Every row gives one point. The window is the flat piece filled in between its corners: a triangle in 3 columns, a solid with four corners in 4, and so on. A path goes straight from each point to the next, and from the last back to the first. List the points from which the path goes on through the window.
(in the rows, 128 means zero)

Window, 3 rows:
[[136 205 153]
 [128  82 104]
 [112 126  94]]
Path:
(1): [132 141  97]
(2): [ 79 110 142]
(3): [ 74 103 107]
(4): [162  66  75]
(5): [147 141  52]
(6): [ 95 137 155]
(7): [ 87 126 146]
(8): [182 215 128]
(9): [128 163  91]
(10): [ 87 109 127]
(11): [ 99 195 190]
(12): [167 197 108]
Through the window after points: 1, 5, 7, 11

Window, 4 rows:
[[ 76  76 178 123]
 [111 112 185  98]
 [119 165  66 140]
 [153 160  84 173]]
Path:
(1): [161 145  71 144]
(2): [ 90 208  81 155]
(3): [109 152 174 159]
(4): [109  92 101 124]
(5): [119  35 152 108]
(6): [ 65 114 177 132]
(7): [ 77 174 131 142]
(8): [129 114  84 130]
(9): [195 158  38 169]
(10): [ 71 189 123 143]
(11): [137 196  86 171]
(12): [150 102  72 120]
(13): [101 101 129  99]
(14): [ 95 143 136 189]
(15): [114 164 100 172]
(16): [108 101  70 108]
Through the window after points: 3, 5, 7, 13

Window, 8 rows:
[[219 159 157  98 122 118  93 106]
 [205 118 129 191 165  87  91 151]
 [ 94 209 135  46 232 118 167 153]
 [ 70 180 201 139 143 153 158 163]
 [129  49 197 108 140 114 100  92]
 [ 93 173 159 172  83 148 162  81]
 [169 146 150  74 112  86 126 153]
 [158 153  70 117 136 212 146  92]]
Path:
(1): [172 133 191 119 172  79 207 124]
(2): [128 153 119 145 140 179  85 118]
(3): [141 159 118 119 157 121 106 143]
(4): [205 136 194 139 181 105 166 122]
(5): [168 126 212 126 152 119 153 127]
(6): [ 88 195 115 114 131  98  80 169]
(7): [ 66 137 144 131 121 135 106 143]
(8): [125 146 178 119 150 140 160 121]
(9): [160  93 218  79 168  93 186  70]
(10): [133  98 154 115 121 123  77 132]
(11): [ 70 160 164 124 140 147 129 144]
(12): [166 176 223 149 148 147 194 153]
Through the window after points: 3, 9, 11

Window, 11 rows:
[[118 137  58  82 199 132 194 171 161 129 201]
 [150 140 185 142 115 181 165 113 151 160 118]
 [173 105 111 142 185 169 137  52 177 178 144]
 [167  72 146  82 158 150 137  82 118 133 118]
 [147 117  95 145 196 148 136 145 104 193 121]
 [171 123 136 185 111 154 151 149 143  96 149]
 [ 53  76  89  87  84 112  83 114 137 117  61]
 [ 71  97 175 197  83 176 194 141  93  57 213]
 [ 81  89 127 104 100  49 134 108 116 135 112]
 [ 58 184 157 178 107 100 135  65  10  44 106]
 [139 125 158 150 204 141 111 137 168 147 116]]
Path:
(1): [124  81 173 119 105 120 241 124 148 159  80]
(2): [131 110 157 181 127 144 194 119 151 128  57]
(3): [152 120 113 133 162 158 101 119 134 123 227]
(4): [114 154  68  83 210 140 111 150 140 185 219]
(5): [124  97 131 147 125 121 204 119 122  87  96]
(6): [139 128 131 151 171 146 188 144 153 100  66]
(7): [124 116 115 125 164 145 120 126 117 179 192]
(8): [141 102 118 101 160 133  74  84 103 113 150]
Through the window after points: 2, 4, 6, 8

Window (12 x 12):
[[161 113  95 120  76 136 136  85  82 155  96 183]
 [ 97 167 126 136 122 146 182 157 101 132  73 154]
 [ 82  87 120 149 113 100  99 119 204 149 115  25]
 [ 81 126 166  68 149 151 156 142  80  97 102 108]
 [ 89 135 110  95 158 112 108 148  83 142  57 172]
 [ 73 105 149 149 112 125 131 136  68 108 122 232]
 [ 51 162 124 117  91 112  85  87 188 155 127  51]
 [152 134   7  96 120 150 149  86 194 128 132 132]
 [106 143 167 134 131  32  89 100 172 103 132  54]
 [ 74 149 120 139 179 160 158 120  36 126 101 128]
 [ 71 129 205 131 172 105 112  86 168 135  91  94]
 [135 136 158 151 121 153  79 147 106 123 128 171]]
Path:
(1): [ 34 126 158 145 116 140 102  91 123  76  92 177]
(2): [116 115 137 133 131 109 142 144  83 146 127 169]
(3): [ 90 119 149 117 102 125 144 152 143 165 131 147]
(4): [101 129 126 139 134 114 100  99 132 102  88 107]
(5): [ 81 136 140 131 158 103  73 115 124  83  68 140]
(6): [ 98 135 110  96 128 124 141 132 107 176  98 137]
(7): [ 95 143 125 114 166 132 146 130 118 167 134 136]
(8): [ 85 110 156 134 100 145 125 102 106  86  46 111]
Through the window after points: 1, 5

Window, 14 rows:
[[113  82 155 153 138 133 149 146 152 169 123 107  66  85]
 [ 65 135 100 201 114  97 137  23 136 181 159 106  95 134]
 [126 139 152 144  72  95 187 145 116 174 144 105  65 158]
 [ 84 104 138 111  97 138  70 131 117 117  63 183 249 180]
 [ 93 149 171 132 100 147 114 180 152 105 173 214 148 183]
 [142 129 134 117 133 162 172 113 122 140 130 163  74 180]
 [123 147  45 186 135  80 127 100 141 181 149  89  53 142]
 [ 44 123 145 118 101 155  37 113 106 134 104 126 149 181]
 [120 175 129 232 172  93 140  76 139 159 146  77  89 184]
 [168 152 180 113  99 106 142 148  81 118 146 187  69 113]
 [ 29 151 146  84 132 126 112 137 145 115  80 151 164 138]
 [164 162 152 140  97 115 127 100 203 165 122 117  74 140]
 [ 46 130  99 185  85 157  89 103 125 109  34 139 144 152]
 [130 145 156  98  89 160 145 153 107  64 184 139 148 146]]
Path:
(1): [177 195 152 171 114 175 184 131 142 196 136 113 144 150]
(2): [ 83 158 124 163 106 159  99 117 132 165  98 129 140 153]
(3): [ 69 113 138 142  99 104  96 114 121  98 115 134 123 156]
(4): [114 110 153 103 117 137  89 142 142  75 125 151  97 166]
(5): [ 88 184 136 179 100 119 150  95  77 220 120 142 161 138]
(6): [ 34 208 123 162  50 215 100 153 104 125 124 136 216 132]
(7): [130  67 136 134 144  73 112  82 145 123  87 132  46 175]
(8): [ 81 105 157 130 110 109 105 132 158  80 105 130 107 195]
(9): [ 89 159 110 132  94 160 125 110 105 195 126 154 139  93]
(10): [118 182 108 145 116 169 104 144 102 147 121 133 152 145]
(11): [ 83  70 172 115  74  86 148 107 158  87 140 163  88 153]
(12): [103  89 144 131  98  97 115  91 145  91 115 138 132 140]
(13): [ 77 168 113 152 102 156 123 123 110 175 120 143 114 149]
(14): [ 76 186 144 135  79 146 112 145 121 195 127 161 140 107]
(15): [131  80 145 124 121 123 140 120 146  69 139 137  91 195]
(16): [ 80 110 118 146 110  61  90  94 147 117 123 127  52 152]
Through the window after points: 4, 6, 16

Window, 14 rows:
[[139 109 154 148  96 121 129  71 209 111  94 124 131 201]
 [100 180 106 172 216 116 147 187 139  94 161 156 163 219]
 [159 138 135 103 140  70 120 121 147 105  37  84 119 168]
 [128 105  93  81 165 177  89 141  31 159 156 230 106  45]
 [129 149 173 138  81  96 172 137 195  89  93 115 126  96]
 [152 106 139  24 111 184  93 205  61 137 150 203 111 126]
 [218 148 147 122 134 211  82 176  29 112 141 249 120  88]
 [ 84  76 170 169 158 118  99 159 163  91  73  47 145 182]
 [108 106 133 166  40 108 125 149 127 180  30 109 117 160]
 [137 156 138 135 174  93  92 153 101 102 194 128 231 177]
 [143 112 163  67 128 198 110 156 114 210  41 176 148  76]
 [166 156 104 109 122 169  51 178 142 164 134 165 103  84]
 [ 70 196 174 131 154 121  78 129 114  95 124 129 142 185]
 [121 147  95 138  71 177 147 115 150 101  56  70 146 152]]
Path:
(1): [135 147 162 122 134 125 126 145 110 124 119 111 138 121]
(2): [129 133 134 114 144 164 127 145  84 128 137 117 132 113]
(3): [156 140 146 115 148 136  57 163 148 116  97 214 147 141]
(4): [ 97 106 118 106 126 153  70  85 147  85  77 155 248 164]
(5): [153 142 157 111 144 122 123 197  97 145 133 126  79 133]
(6): [217 128 161 150  60 185 138 157 128 145 115 117  71 133]
(7): [ 23 112 109  67 159  94  78 134 130 123  51 186 176 146]
(8): [133 137 119 114 125 152  89 157 125 115  73 179 154 153]
(9): [141 132 166 102 148 152 132 129 128 148 157 113 117  94]
(10): [127 157 191  71 174 135 175 121  26 145 118 130  44 158]
(11): [150  89 107 136  86 176  34 207 174 105 104 178 207 112]
(12): [106 152 129 106 107 118  96 158 145  94  91 162 186 136]
(13): [139 131 152 137 156 133 136 137 112 129 128 120 136 161]
(14): [193 110 174  95  95 193 135 108  83 136 118  89 121 179]
(15): [107 146 125 137 149 107 114 163 140 104  99 176 149 147]
(16): [132 110  82 144 133 164  56 138 163 143  63 206 137 167]
Through the window after points: 4, 10

Window (14 x 14):
[[115 148 149 129 148 110 220 164 105 141 168 149  45  94]
 [119 122 131 120  96 176 193 126  94 180 176 114 114 182]
 [135 116  98 150 134 179 170  85 179 230 128 108 144  47]
 [104 113 103 127 117 114  51 186 141  48  84 188 135  81]
 [149  98 185 115 147 111 191 122 106 170 155 135 148 174]
 [105 179 179 108 158 160 189 145 112 137 134 111 132 164]
 [ 90 111 162  78 132 118 202 103 122  91 150 118  70 126]
 [116 140 103 123 111  89  70 128  67  93  61 143 144  91]
 [139 133 141 143  69  82  44 140 154 115  74 106 118 107]
 [112 151  53 184 112 100 131  63 205 195 114 133 146 105]
 [ 68 119  99 183 122 118  83  90 165 220 148  99 174  75]
 [162 154  95  81 160 119 146 123 117 166 197  62 158 180]
 [119 101 133 172 158 143 221 133 120 134 143  81 101 134]
 [144 151 138 161 108 116  66 102 116  67 132 151 130  91]]
Path:
(1): [118 134 163  94 157 224 118 113 122 196 152 140  53 175]
(2): [119  93 143 142 213 128 123 115 140 120 113 105  82 230]
(3): [145 161 121 110  51 121 181 140 102 148 149 135 164  40]
(4): [107 190 173 124  52  78 249 157 112 110 109  85 130 147]
(5): [123  93 103 141 189 152  33 102 122 137 147 156 118 113]
(6): [136 152 120 110 159 124  97 135 133 140 121 147 125 141]
(7): [ 98  99 129 158  16 124 207  75 123 152 164  51 150  53]
(8): [ 89 161 183  93  94  93 187 121 123 119 172  89 165 105]
(9): [167 106  63 138 200 151 148 140 115 167 140 147  28 156]
(10): [111 101 120 129 162 148 117 100 135 175 166 142 111 137]
(11): [126 167 116 140  91 108 215 135 130 112 105 106 147  99]
(12): [125 132 117 139 113 101 170 119 116 148 148  97 149 125]
Through the window after points: 8

Window:
[[ 79 117 105 146  95 103 126 128 140 139 104 162  80 131]
 [ 92 179 142 124 125 111  69 105 155 117  88 161 132 138]
 [150 109 120  87  82 135 147  98 115 125  92  79 129  86]
 [ 64 136 183 115 117 150 109 113 130 176 121 174 122 138]
 [140 144  77 129 107 154  99  64  89 114 163 150 132 171]
 [105 174 141 143 117 138 158 126 154 137 126 124 133 181]
 [107 135 138 164  85 124  98 148 123 116 158 145 143 111]
 [125 131 169 125 142 131 197  89 116  48 172 184 114 135]
 [154 106 134 112 179  54 132 143  99 144 142  95 132 148]
 [121 130 141 176 153 176 106  97 152 125 120 154 109 136]
 [236 249  69  57 206 159 174 157  27 228  27 123 156  60]
 [105  95 126 121 105 137 128 137 157 130  85 172 170 148]
 [127 116 145 108  88 118  93 140 197 143 147 164  99 145]
 [ 55 133 115 102 139 151 122 134 176 126 140 146 131 110]]
Path:
(1): [101 129 146  88 119 158 108 190  98 113 145 133  82 168]
(2): [100 181 151 114 106 207 129 209 128  96 138 148  82 126]
(3): [127 111 123 137 127  94 115  72 132 153 103 147 144 140]
(4): [ 99 153 119 123 106  96 204  86 134 164 123 143 180 109]
(5): [149 118 123 115 126 154  90 137 107 123 119 123 100 136]
(6): [101 142 118  76  87 166  94 146 156  63 109 101 107 185]
(7): [116 124 138 177 154 116 140  97 139 190 132 190 123  86]
(8): [125 162 111 125 128 123 136 113 133 149 109 134 149 117]
(9): [134 121 149 107 121 135 136 139 117 124 115 124 114 160]
(10): [139 120 131 144 108 155  95 143 113 124  94 150  95 139]
(11): [ 75 159 137  66 119  88 172  93 168 146 146 141 182 120]
(12): [112 147 119 132 130 121 126  70 168 148 102 164 149 121]
Through the window after points: 6, 8
